Every row gives one point. Before rounding, the points of a table are all equally far from one centre. They may lie mostly on one side of it. Write the centre, to within rounding.
(in the rows, 128 means zero)

Points (9 x 3)
[[168  66 106]
 [175 105  94]
 [185  92 101]
 [192  60 136]
 [110  61 140]
 [166 109  92]
 [190  66 122]
 [ 98 109 181]
 [180  49 157]]
Centre: [152 104 152]

Points (18 x 11)
[[ 94 166 159 125 139 171 105 125 142  84  29]
 [ 81 168 163 128 154 169 124 153 122 113  67]
 [162 135  91 164 146 162 106 158 175 144  77]
 [120 167 114 112 103 179 166 103 115  86  27]
 [141 148  98 153 145 153 118  98 163  79  37]
 [106 181 100 156 157 154 138 115 134 106  61]
 [126 173 164 101 137 172 133  97 128  81  28]
 [143 171 125 119 113 152  72 160 132  70  18]
 [121 154 108 130 147 184  65 127 159  78  50]
 [114 175  94 147 138 193 120 100 137  92  61]
 [102 160 149 144 140 155  96 105 173  77  76]
 [149 173 111 126 122 155 141 165 122  65   7]
 [ 98 151 127 132 151 188 120 105 161  99  30]
 [113 166 121 118 152 143  98  79 132  84  67]
 [ 85 169 126 146 167 161 134 162 145  97  53]
 [108 178  93 105 136 220  95 121 166 114  54]
 [137 154 152 121 138 189 121 129 132  69  15]
 [116 165 140 117 185 173 132 108 146  80  55]]
Centre: [140 153 120  94 115 154 128 147 156 109  75]

Points (25 x 20)
[[ 70  62 179 140 144 192 143 115 140  61 120 113 170 173 116  74  92  71
  103 192]
 [ 92 100 172 121 155 205 164 107 119 109 153 103 161 194 100 122  97   8
  104 156]
 [107 123 173 143 102 197 196  87 126 152 155  83 179 183  99 111  84   7
  122 135]
 [104  88 151 128 153 178 100 112  92  77 137 102 184 153  85 138  95  26
   67 132]
 [111 101 188 145 161 200  91 125  78 123 128 137 204 156 133 102 121  12
  122 169]
 [191 103 139 119 115 199 157 127 102 155 106  90 145 212 101  84 117  37
  118 192]
 [116  85 130 102 128 214 160 188 136 142 126 146 138 179 133 117  91  85
  143 110]
 [113 115 151 152 136 191 123 128  72  99 176 132 164 199  71  67 107  58
   84 116]
 [ 74  92 189 172  95 191 160 117  72 121 162 134 124 196 115 147  97  36
  112 115]
 [ 68 138 165 133 129 169 154  76  57  72 119 125 112 186 184 125 101  61
  134 152]
 [ 92 104 170 154 121 178 164 169 110  87 180 141 115 135 165  68 140  24
  138 133]
 [ 85 127 196 126 101 179 101 139 142 111 127 110 148 178 101 129 110  16
   95 133]
 [126 104 138 117 146 198 196  98 139 153 169 104 174 198 133 105  99  70
  186  90]
 [ 59 130 181 108 127 209 151 121  99 100 143 123 163 171 140  75 129  38
  118 168]
 [110  99 170 108 115 208  99 101 138 122 145 120 121 181 111  80 112  18
  100 154]
 [ 74  62 123 125 148 210 145 119  50 137 126 143 126 140 152  98  95  63
   96 130]
 [141 103 177 175 177 196 120 143 169 177 167  93 158 188  98  95  72  60
  145 154]
 [114  76 175 154  91 206 106 126 111 100 139 134 163 201 150 130  52  34
  139 150]
 [168  67 190 153 107 224 178 139 113 119 117 141 166 184 104 107 143  56
  118 112]
 [ 91 123 158 137 156 154 184 170 125 150 160 120 138 225 113  91  91  48
  116 168]
 [ 99  76 166 117  86 237 150 123 121 118 147 127 184 190 147 108 140  89
  140 151]
 [103  87 172 143 171 163 147 128 146 142 126  69 111 213 132  90 112  35
  124 102]
 [159  76 217 135 153 177 123 105 113 138 147 100 154 174 112 132 147  62
   95  75]
 [107 109 182 166 139 179 141 123 116  98 176 127 115 178 111  71  49  50
   64 155]
 [110 130 126 111 189 195 161 115  69  89 170 107 157 198 130 101  95  91
   93 156]]
Centre: [134 108 151 157 123 137 144 111 103 123 129 108 145 131 113 109 106  91
 150 152]

Points (31 x 24)
[[147  98  98  54 154  78 220 146 119 126  58 210 113  68 147 146 157 190
  186  70 122  88 129 138]
 [149  98  87  84 147  92 225 122  95 182  48 197  93  88 144 121 164 136
   90  89 148  95 136 113]
 [151 119  91  10 165 110 203 119 127 148  91 222  82  72 131 163 167 149
  102 121 119  74 117 116]
 [184 140  45  31 166  99 167 132  95 132  89 187  54  62  73 149 165 139
  152  87 164  84 105 137]
 [154 108  96  78 133  77 203 121  88 165  76 201  46  77 101 157 182 152
   74  91 175  90  70 124]
 [185 126  55  50 122  97 193  74  87 171  82 211  65  69 116 160 135 180
  113  67 190  78  88  83]
 [192  92 114  66 150  77 143  91  87 213  76 176 114  44 132 158 176 156
  126 110 148 135 121 153]
 [171 138  84  48 131  44 179  97 103 163  61 164  94 116 147 114 186 139
  105 117 161 131 114 112]
 [156  79 120  42 190  82 211  97 109 129  74 155 108  48  94 154 109 195
  126 111 125 108 132  83]
 [170 169  67  60 159 113 156 103 144 198  83 180 112  49 119 181 154 123
  120  85 198  97 108 110]
 [177 139  82  84 115  92 165  95 142 140  46 188 104  77  94 132 198 157
  112 111 161 128 151 180]
 [184  77 106  73 133  37 164 103 156 171  98 151  89  65  83 114 183 132
  147 117 138 107  92 128]
 [164 143  74  56 105  78 178 121 118 193 107 233  80  72 112 123 202 228
  128 107 145  92 135 134]
 [151 143  74  61 104  54 207 123 127 147  95 209 103 163 104 158 195 185
  125 145 144 115 135 113]
 [185 117  55  81 138  85 145  99  92 177  88 202  59  80 142 118 155 138
  140  70  78  74  57 120]
 [165 110  88  58 161  84 196 120 100 197  67 201  73  85 101 156 162 152
  144  50 147 121  97 100]
 [206 126 104  62 139  74 206 124 139 205  80 177 117  88 153 147 142 131
  116 101 146  97 109 139]
 [109 111  83  46 158  55 183 127 105 177  82 199  97 107 110 109 150 164
   92 106 108  75 106 123]
 [173 166  66  52 150  77 165  91  77 188  93 186  90  43  89 129 187 156
  126 108 160  68  97 131]
 [163 144  74  36 169  89 169 137 100 194  70 182  52  37 140 132 128 125
  157 104 164 117 114 103]
 [152 141  60  34 149 108 200 111  95 142  64 224  69 103 132 115 201 142
  121  88 167 104 110  98]
 [171 124  93  73 130  41 148 126  94 214 103 210  50  86 118 156 151 157
   90  74 164 124  93  96]
 [144 153 123  25 173 114 160  79 126 190 111 210 116  52  76 151 144 141
  118 151 144 159 139 127]
 [201 106 119  40 127  87 221 105  99 159  59 218 162  74 120 122 162 166
  108  97 141 115  81 112]
 [118  93 130  54 133 110 199 148 142 176  58 178  83 101  90 165 198 164
  121  96 172  82  90 105]
 [169 161  94  43 109 128 199 102 109 187  63 211  42 100 108 119 145 176
  150 112 150  66  97 138]
 [188 147 108  37 147  84 190 105 151 153  81 175  81  75 119 149 172 179
  136  65 170 115  88 157]
 [172 132 110  70 109  68 191  97 150 191  58 209  74  72 113 116 168 172
  123  81 178  93 101 123]
 [140  99  75  77 184  72 179  95  74 182  66 159  88  64 123 129 166 192
  127 109 185  80  77  91]
 [188 151 121  48 140 122 159  85 114 216  71 185  54  59 126 135 166 177
  133  98 186 115  86 113]
 [142 119  83  71 110  79 180  93 102 179  31 208 101  65 122 157 159 172
   87  76 139 124  87 133]]
Centre: [141 125 116 116  99 135 143 129  91 112 148 181 116  81 126 133 128 160
 148 117 151 117 108  97]
